Each row of a before or after table is a point. The points were changed in one or more steps. Then noise was added and the rows were shuffled. The steps act on columns, c1 being the first. Write out the steps. A step turns or swaps two columns, mirrors them in a line or flattens them onto one, adds a multiple of one to another, or multiplies or shifts one. Angles are multiples of 10 degrees, from the lower column toward the higher: turns from -170 to 170, lines from 10 to 170 but not 90. Use the fewest steps. Two steps may share a column if one is a turn and the other turns, adds or multiplies; they go together, in the order done. Otherwise the lowest column goes first.
In the rows, zero is written as 128.

Before:
94,139
89,152
106,173
180,142
108,184
97,98
188,166
143,143
111,132
190,134
126,137
174,166
After (12 x 2):
86,124
147,185
192,129
110,161
176,106
145,174
134,135
115,144
196,119
178,92
111,168
151,130
Steps: turn c1 and c2 by -40 degrees

Before (13 x 4):
161,151,116,188
156,197,172,90
146,151,113,186
100,109,81,130
132,170,153,171
134,116,133,176
158,83,124,146
133,54,126,150
133,135,161,196
109,140,146,139
97,198,166,96
119,81,105,129
139,85,110,154
After:
122,72,114,105
100,175,175,141
109,132,130,149
154,218,185,144
156,103,112,135
131,174,107,174
163,177,67,148
146,163,69,144
140,96,99,124
99,86,98,87
129,138,90,190
130,58,110,135
132,120,91,154
Steps: add 0.7 times c1 to c2; turn c3 and c4 by 60 degrees

Before (14 x 8):
123,146,139,117,137,132,107,107
87,113,154,128,102,135,86,144
115,128,180,168,88,127,100,150
107,124,125,110,111,117,104,82
155,110,151,176,139,110,148,139
126,125,137,125,148,92,161,132
145,136,154,155,141,121,143,152
142,140,123,106,111,92,141,105
122,117,138,142,107,112,84,147
136,136,135,138,161,128,144,135
105,153,129,133,139,97,158,131
156,106,170,165,80,171,144,161
121,129,156,133,133,108,150,124
114,145,115,144,145,122,145,120
After, 14 rows:
140,168,131,104,110,94,151,79
119,121,130,123,142,91,168,132
113,97,141,180,149,111,158,147
121,147,117,131,137,94,169,151
101,134,134,137,139,107,156,119
123,192,122,111,115,114,112,8
87,94,113,130,106,134,95,162
115,176,126,123,135,137,124,86
98,58,147,170,80,172,151,205
111,92,133,144,108,111,94,167
136,154,114,143,142,124,154,108
124,127,128,135,157,129,154,150
117,96,142,151,140,124,152,201
73,97,128,162,82,123,112,188
Steps: turn c1 and c3 by 70 degrees; multiply c3 by 0.4; multiply c8 by 3; turn c2 and c8 by 30 degrees; shift c7 by 10
